Each row of a before or after table is a point. One or more steps were done to the points. Then noise was added and the rows were shuffled. The steps act on columns, c1 being the first. Name the steps. A step turns or swaps two columns, mirrors them in a line or flattens them onto one, adds a multiple of one to another, or multiplies or shifts one. Angles are multiples of 10 degrees, from the lower column toward the higher: turns from -170 to 170, lines from 10 to 170 but not 90. Use the fewest steps. Two steps may share a column if one is a turn and the other turns, adds or multiplies; they go together, in the order done. Otherwise the lowest column goes first.
(in the rows, 128 means zero)

Before (8 x 2)
[[141 160]
 [113  70]
 [148 146]
 [ 87 101]
 [ 91 171]
 [197 133]
 [109 136]
 [150  53]]
After (8 x 2)
[[139 106]
 [126  59]
 [175 159]
 [ 53 119]
 [109 172]
 [ 73 147]
 [140 140]
 [159 109]]
Steps: turn c1 and c2 by -100 degrees

Before (8 x 6)
[[155 113 121 141  95 102]
 [140 108 108 132 116 147]
 [ 45 132 141 150 172  88]
 [209  97 134 116 169 125]
 [207  70 181  63 141 187]
 [127 116 147 118 151  59]
 [210 161 135 129 103 133]
 [180 120 125  62 161 110]]
After (8 x 6)
[[213 188 122  69 137 205]
 [151 149 117 126  89 101]
 [144 123  65 130 150  89]
 [152 129 157 125 122 125]
 [123 216 119 118 102 137]
 [ 96  50  94 171 170 102]
 [155 172 120  81 158 106]
 [184 190 117 139 163 130]]
Steps: turn c1 and c2 by 70 degrees; mirror c3 and c6 in the line at 70 degrees; add 0.5 times c5 to c4

Before (11 x 9)
[[142 131 171 152 168 161  80 163 168]
 [142  72  77 181 126 148 178 202 186]
 [186  69 105 179 164  92  87  95 194]
 [ 65 185 153 157 112 171  56 107  60]
 [ 48  98 121  78  91 145 127 193 182]
 [ 87 138 102 127 170  82  81 171 122]
 [ 79 149 114 151 148 103 133 103 147]
 [155 129 163  77  95 137 138 119 131]
 [102  67 129  98 134  97  74 107 183]
 [ 67 132 154 146  74 107 100 157 158]
 [175 154  83 131 144 193  80 207 200]]
After (11 x 9)
[[137 143 154 174  92 171 129  63  70]
 [ 96  72 128 192 153  98 108 120 174]
 [108  91  77  59 153 147 204 134 170]
 [118 111 105 141 165  90 117  57 195]
 [ 94  70 121 153 141 145 174 189 155]
 [150 168  84 168 162 193 212 129 189]
 [122 119 104 167 135  83 176 121 142]
 [124 121 114 112 141 104 112 104 150]
 [114 103 155 143 128 105 164 109 128]
 [133 136 169 157 157 159 175  99 177]
 [136 141 164 145 120 136 101 171 115]]
Steps: flatten c1 and c2 onto the line at 60 degrees; turn c4 and c7 by 120 degrees; turn c7 and c8 by -70 degrees; flatten c5 and c9 onto the line at 60 degrees

Before (10 x 14)
[[119 149 137  73 190 176 134  94 165 126 106 175 108  81]
 [122 109 102 143 138 109 114 135 118 124  68 127  97 126]
 [107 136 100 191  66 130 135 118 157  78 147 120 170 127]
 [ 85 131 129 143 195 111 197 138 183  84 144  93 104 158]
 [ 74 173 175 137  87  58 201 123 107  96  93  89 199 173]
 [ 80 133 101 133 122 214 199 100 183  87 135  80 131 141]
 [121 141  64  95 132 181  99 136 155 158 135 158 170 158]
 [ 83  59 184 179 137  58 102 184 105 129 112 115 148 164]
 [182 143 178  84 166 117 171 111 122 116 154  82  96 125]
 [103 146  93  81 215 167 126 123  79  86 116 112  76  87]]
After (10 x 14)
[[104 134 102 166 205 135 131 142 154 107 121 144 208 125]
 [103 147  97 112  32 146  96  89 102 115 113 116  34  90]
 [122  99 107 144 130 100 138 126 115 127 132  62  79 126]
 [ 73 177 177 120 170 140 229 108 120 116  90  91 181 170]
 [181 143 179 100  81 158 166 112 142 120  81 156 111 122]
 [125 142  66  98 111 141  70 158 142 136 157 132 189 154]
 [ 84  62 185 177 136  66 165 146  71 126 116 111  60 168]
 [ 78 135  98 125 138 237 110 156 189 115  84 139 214 143]
 [ 85 128 122 166  68 168 187 182 158 107  92 138 150 160]
 [121 148 136  93  54 165  93 135 176 127 176 103 184  77]]
Steps: mirror c4 and c5 in the line at 10 degrees; turn c6 and c7 by -50 degrees; turn c8 and c9 by -50 degrees; add 1.5 times c9 to c13; multiply c10 by 0.4; swap c11 and c12

Before (12 x 24)
[[174 189 139 150 171 118  88 136 129  76 153 121  99 118  88 142  90  70
   90 154  74 149 102  90]
 [196 132 213 114 113 165 133 115 115 124 173 104 151 154 119 161  88 119
  186 165  84 109  85  62]
 [123 121 198 110  92 177 169 141 142 116  88  59 173 132 148 161 156 139
  115 106 104 102 195  86]
 [183 140 148 153 118 188  72 116 100 166 218 120 133 169 145  58  49 121
  139 176  95 135  76  86]
 [245 186 137 155 154 159  89  85 118 147 164 174  89 184 169  79  76 103
  156 191  55 182  99  95]
 [152 168 115 118  92 132  90 172 172  96  80 105 144 137 126 180 102 151
  155 158 119 148 191 118]
 [196 204  85 190 181  80 132 149 108  89 127 168 125 178 130 159  57  83
   96 143  97 150  52 107]
 [146 143 146 125 136 143  93 187 166  60  89 150 128 110 152 213 124 101
  104  69 114  98 136 136]
 [160 127 177  54  88 156 138 210 129  82 141 106 178 132 130 146 166 154
  123 109  99  98 184  69]
 [182 137 140 137 129 174 145  87 158 145 219 168 120 160 124 111  94 117
  137 189 102 174  76  96]
 [143 108 189  75 136 147 136 154 184  79 118  81 197  90 162 126 142 154
  133 130 104  68 126  57]
 [159 174 124  82 185  98  99 142 127 118 112 152 120 126 122 182  62 130
   81 111 102 117 141 128]]
After (12 x 24)
[[156 126 175  58  89 144 136 208 114  84 135 111 179 138 131 150 163 158
  122 133  96  95 173  51]
 [196 201  88 188 179  86 131 145 118  89 125 171 133 180 126 141  56  78
   98  90  95 152  61  90]
 [159 175 120  79 184 100  99 142  93 111 116 153 122 130 125 168  61 125
   78 116 106 120 136 111]
 [251 187 136 148 153 148  90  83 167 156 162 178  97 182 168  60  79  98
  161 108  55 180 102  76]
 [140  99 194  78 137 149 146 155  94  79 121  88 196  84 162  98 150 154
  135 157 103  64 127  42]
 [183 138 151 158 116 155  74 121 202 164 216 120 140 175 144  77  40 120
  140 112  96 136  80  65]
 [155 168 116 118  91 145  91 173  54  94  81  99 142 136 127  98 101 151
  151 100 121 152 187 102]
 [147 144 141 120 135 161  93 181  36  55  90 148 128 110 160 188 123  93
  101 147 112 103 140 115]
 [116 119 198 108  90 187 167 141  95 119  90  66 178 139 154 151 153 144
  110 136 103 103 191  60]
 [194 127 208 105 107 147 140 121 117 128 176 108 145 150 119 122  87 127
  186  74  81 111  90  44]
 [182 130 135 134 131 148 144  84 125 143 222 167 127 162 126  57  91 116
  145 126 109 174  80  86]
 [174 187 139 153 175 114  87 140 117  72 147 118  97 117  93 107  89  67
   89 101  75 150 104  71]]
Steps: add -0.3 times c11 to c6; turn c9 and c16 by 130 degrees; turn c16 and c20 by 130 degrees; shift c24 by -20

Before (9 x 48)
[[131  69 150 120 149  73 130  77 120  55 111 142 168 151 103 109 135  80
  141 169 103 137  96 115 153 106 125 113 127 167 159 143 157  92 147 152
  165 109  69 179 125 119 185 143 129 141 152 111]
 [128 155 173  98 154 161 179  95 122 118 148  89 102 113 150  94 124 127
  135 145  75 103 102 198  91 136  82  84  93 152 127  84 134 190  66 110
  120  81  89 113 150 107 127 130 146 192 162 178]
 [143 130 134 133  76  93 101 122 117  81 145 141 210 171  79 139 125  79
  123 191 149 131  75 149 155  86 155 160 152 195 144 159 119  77 157 128
  167 150 151 129 131 154 159 150 134  84 176 155]
 [128 148 166  32 187 156 213  80 132 106  89  64 131  57 121 108 178 168
  105  69  72  62 138 172 169 141  25 130  85 172 148 114 156 191  56  69
   94  66 112 122 159  69 185 144 162 152 142 175]
 [165  98 136 110  76 130  85 143 121  96 126 116 184 141 102 132 110  56
  142 132 170  80 114 126 143 107 162 141 117 134 145 172 148 112 153 145
  149 110 103 162 133 137 115 131 145 175 186 132]
 [ 43  49 147  98 190 241 151 114  96 209 168  97 172 143  94 139 142 205
  118  82  87 101 109 197 148 203  85  54 174 141  69  75 126 154  55  29
  106 154 129 131  92  97 213  84 152 176 113 197]
 [111 130 161 107 126 138 122 149 122 108 124 110 149 154 137 143  45  56
   85 145 126 114  87  72 135 124 132 142  97 141 140 177 152  95 137 170
  154 129 102 185 149 167 141 170 120  98 179 150]
 [ 95  75 113  90 143 226 144 114 107 185 174  83 163 147 101 132 152 181
  138  54 132 151  95 149 145 199  98  76 220 115 115  71 119 176  20  65
   88 234 144  91 164  64 201  29 174 122 173 184]
 [127  79 165 156  98 129 109 113 110 105  97 136 139 169 101 110 145  68
  106 182 151 112  65 102 166  90 109 160 118 120 135 175 111  56 137 126
  183  93 103 168 177 180 142 131 129 121 181 139]]
After (9 x 48)
[[132  79 166 156  95 134 109 111 108 105 164 174 138 168 136 111 145  73
  104 184 152 107  63 105 162  94 114 161 122 122 133 149  90  54 135 133
  184 117 100 171 135 181 140 116 128 123 185 137]
 [136  69 154 118 144  69 129  79 117  59 151 125 170 148 147 111 139  78
  143 168 106 138 100 113 157 107 122 113 123 171 163 137 135  91 148 143
  167  95  75 177 140 120 179 138 131 140 151 105]
 [111 126 159 106 124 141 120 153 125 109 128 153 157 155 119 148  46  57
   79 148 123 115  84  72 136 123 132 143  99 146 143 143 145  95 136 160
  151 111 101 184 111 166 145 171 125 101 184 152]
 [127 153 175  98 152 157 184  99 124 118 100 147 101 116 117  97 128 133
  132 147  79 107 105 198  94 134  87  87  98 153 122 111  95 189  67 118
  120  93  88 115  92 111 122 112 150 196 163 182]
 [ 44  52 142  99 186 242 151 111  92 208 102  96 170 152 176 138 145 202
  112  82  91 100 107 195 153 203  85  50 173 142  73 104 151 153  54  56
  108 147 127 134  96  94 215  90 150 174 109 192]
 [168  99 131 114  74 132  84 147 125  96 137 131 183 142 142 134 111  54
  142 132 172  80 115 125 141 108 165 145 117 132 148 146 126 112 153 144
  150 104 109 161 111 143 117 126 152 176 186 133]
 [143 130 136 133  70  99 101 119 120  78 132 132 210 175 179 143 124  83
  121 196 153 132  78 141 155  83 159 161 152 190 142 140 141  73 158 127
  169 148 148 128 140 160 163 159 139  83 179 154]
 [ 96  74 111  89 148 221 144 114 102 184  96 168 161 149 170 132 157 173
  142  48 131 156  93 146 143 198 102  72 222 116 113 102 208 169  25  82
   88 200 147  94  81  65 199  57 174 126 167 183]
 [130 140 161  33 188 158 213  82 129 101 167 161 131  54 129 105 186 163
  107  69  73  59 139 173 171 140  23 130  80 170 148 123 103 192  54  91
   98  69 112 126  65  72 187 120 158 152 143 170]]
Steps: turn c11 and c15 by 160 degrees; swap c12 and c41; multiply c32 by 0.4; add 0.3 times c38 to c44; turn c33 and c38 by -50 degrees; multiply c36 by 0.7

Before (13 x 64)
[[141 184 149 130  51 142  83 187 113 123 125 164 119 176 130 159 179 219
  147 124 118 196  62  40 142 115 163 182 114  87 155 142 145 147 144 145
  142  91 107 101 118  75  96 164 109 112 128 132 166 173 142 197 124 130
  118 158 150  78 124 122 166  87 100 122]
 [187 135  85 135 168  73 185 149 124 155 103  79 140 158 135 141 178 111
   81 154 115  42 124 178 147 131 137 113  85 153  39 203 134 128 100 155
  147 163 136 159 142 148 131  98 184 111 131  94 124 116 115 116 129 117
  124 131 149 164 159 130  59 166 155 131]
 [170 138 168 144  72 125  91 174 107 118 120 160 143 170 157 113 118 181
  156 122 105 204 109  71 109 127 229 141 142 124 167  88 178 134 156  98
  160  81 123 115 129  64 113 166  63 115 124 135 139 143 142 132 144 154
   82 124 153 130 123  82 152 138 120 126]
 [101 131 156 126 147 150  28 139 103  96 101 167 104 108 104 141 147  57
  188 143 169 139 160 176 187 158 138 119 132 122 136 172 128 166 120 181
  150 158 177 141 212 164  98 123  91 119 160 128 131  45 109 128 114 161
  116 132 165 135 131 146 103 136  77 104]
 [ 58 144 131 107 149 166  39 137 102  71 153 174  98 158 164 159 132  78
  183 121 143 131 173 194 125 123 166  86 177 131  92 200 109 197 126 206
  146 175 179 163 216 202 145 118  59 113 179  81 125 130 143 119 173 152
  104 128 193 140 199 142 120 124 108  97]
 [213 189  95 139 173  88 220 131 106 136 111 178 113 178 133 163 176 119
  142 120 119  81 129 185 122 114 130 112  67 149  59 150 109  88 143 122
  130 137 143 139 109 167 161 124 183 142 134  95 101  58 163  95 139 116
  154 170 141 155 129 160  92 121 138 118]
 [155 138 113 144 171  62 177 166 146 156  88 142 130 142 137 145 165 146
   98 119 166  91 114 186 111 131 156 120  80 156 112 157  94 116 114 150
  161 150 129 124 128 190 127  86 198 123 114  60  78 133 150  72 136  85
  128 141 152 150 154 179 100 175  59 135]
 [126 185 153 121 112 139  55 142 134 123 101 156 163 115 137 111 135 206
  157  85  91 212  27  55 123  86 195 148 148 110  90 133 158 121 139 129
  135  83 128  77 129  86 105 174  85 111 200 114 146 157 139 124 114 131
  102 149 175  91  86  74 172 151 100 103]
 [128 140 167 148 102 103  24 150  88  94 134 195 162 120 145 120 162 196
  147 120  95 181  95  77 101  75 183 144 129  98 121 134 147 125 127 129
  147  71 138 149 135  45  93 161 133 117 125 140 182 190 158 102 154 163
  139 155 151  85  89  83 163 102  87 156]
 [136 176  94 127 143 108  48 165 115 109 125 167 121 131  98 166 164 216
  130 158 102 232  83  60  70 116 172 120 126 114 128 109 169 140  91 103
  163 107  86 111 103  83 117 169  82 121 153 153 146 159 148 138 142 155
   95 124 131 116  97  80 156 103  87 113]
 [ 86 138 126 141 161 152  47 171  90 110  82 158 129 106 171 118 137 102
  177 140 111 149 161 169 173 145 137  94 167 106 100 194 137 186 138 169
  145 151 187 149 171 162 114  92  34 142 174 139 130  98 154 107 155 155
  145 116 147 125 195 249  96 123 102  92]
 [184 157  78 121 198  99 166 147 106 147 133 122 109 128 136 108 185 117
  127 143 179  73 129 158 157  95 119 124 107 177  98 144  81 114 136 136
  181 132 143 105 141 194 174  53 217 139 143 114 101 121 115  85 162 110
  128 139 169 194 157 168  77 131 182 132]
 [152 167  68 154 138  48 210 126 154 143 102 134 140 137 101 104 199 116
  135  93 162  51 137 192 143 127 101 103  88 199  96 170 102  98  73 142
  156 148 140 146 148 129 179  91 158 136 118 105 123 104 150  97 125  73
  120 123 156 155 162 173 147 140 151 128]]
After (13 x 64)
[[171 141 136 147  76 126  92 183 109 121 120 163 142 170 153  58 123 177
  156 126 106 200 109  69 105 130 230 142 148 130 169  90 179 129 155  97
  158  80 126 116 125  59 116 168 107 116 122 133 140 145 143 131 143 151
   64 128 153 129 124  83 153 137 109 126]
 [ 97 133 143 123 149 152  33 136 104  90 100 165 108  94 107  93 149  52
  190 138 171 147 154 182 179 161 140 117 135 118 138 177 124 169 115 179
  148 165 176 140 212 159 103 124 110 126 166 120 132  46 109 126 116 157
  102 133 167 136 135 150 108 139  96 107]
 [124 139 165 150 103 100  19 152  86  93 137 198 161 112 145 134 162 193
  152 115  92 177  96  69 106  68 184 149 131 100 119 136 141 124 125 134
  149  71 135 150 132  45  85 165 131 119 122 140 186 189 156  98 150 165
  119 154 150  79  86  90 163 103  60 157]
 [154 169  81 153 138  43 208 126 149 139 101 132 135 132  97 156 204 112
  134  96 163  52 137 196 140 125  99 109  94 201  87 162  96  92  77 141
  154 148 138 146 154 127 178  90 152 138 118 100 125 110 154 100 123  75
  153 128 164 156 165 172 146 138 141 136]
 [189 162  83 121 195 101 162 146 102 149 135 122 117 127 133 209 191 118
  118 142 178  81 130 158 159  93 120 123 103 173 102 148  88 117 133 136
  175 134 138 100 138 193 181  49 166 136 149 111 104 119 117  95 160 110
  153 135 171 197 152 166  79 128 189 134]
 [137 180  79 125 141 102  44 160 117  98 128 166 120 134  96  81 167 222
  129 160 106 232  77  55  70 124 171 122 131 123 130 108 164 136  90  98
  164 106  81 110 101  83 120 173  99 128 148 164 141 157 150 137 145 153
  119 119 133 112  98  81 164  99  80 116]
 [132 184 135 123 107 141  53 144 134 129  99 159 167 110 132  86 132 202
  161  84  97 217  25  54 126  86 199 153 141 110  89 133 155 122 138 123
  140  79 127  81 121  77 101 176 121 113 198 113 140 147 134 129 115 128
   91 150 172  89  93  73 172 151  90 106]
 [149 145 115 143 170  69 175 167 151 153  88 143 133 146 142 201 165 147
   96 112 167  89 113 186 108 132 148 117  80 153 111 150  92 118 110 150
  165 160 130 119 130 192 128  90 150 122 116  43  76 130 148  74 138  87
  138 143 152 154 159 181 105 175  47 134]
 [143 188 139 128  54 148  83 189 115 118 134 166 125 180 126 120 171 215
  141 120 128 202  65  39 143 111 165 180 113  87 155 143 141 141 146 145
  142  89 108 102 118  77  97 166 112 109 131 127 165 169 152 199 125 128
  112 149 153  76 123 118 163  87  88 121]
 [212 188 109 139 173  89 221 135 100 135 110 176 118 179 129 184 179 119
  147 128 118  74 135 184 131 112 126 106  69 149  56 148 112  94 142 121
  132 134 145 134 109 160 153 123 139 141 139  92 106  58 165  98 137 115
  160 171 130 163 131 157  99 121 110 119]
 [ 62 145 118 102 158 169  31 143  97  69 154 174  97 162 167  73 140  74
  186 120 151 135 170 195 132 119 163  89 175 129  96 197 107 196 121 207
  140 172 179 163 217 205 140 120 101 121 178  62 124 129 147 122 183 149
  102 125 193 134 198 144 121 121 102 101]
 [192 132  94 141 168  80 190 145 131 150  95  78 145 161 138 185 181 112
   81 155 119  39 128 176 143 131 130 118  83 150  38 195 127 130 104 154
  142 164 135 163 148 143 132 100 135 108 124  80 123 120 121 115 133 117
  140 132 150 162 164 126  60 164 163 136]
 [ 87 133 135 135 161 149  48 177  93 100  86 160 136 106 172  38 135 104
  182 139 110 138 160 164 174 155 136  93 162 105 102 206 139 179 135 170
  145 153 187 157 165 167 119  90 103 140 174 148 132  95 157 114 158 161
  151 115 150 123 198 246  91 128  87  85]]
Steps: turn c3 and c55 by -30 degrees; multiply c16 by 0.4; turn c16 and c45 by -70 degrees; multiply c48 by 1.3; add -0.7 times c51 to c63
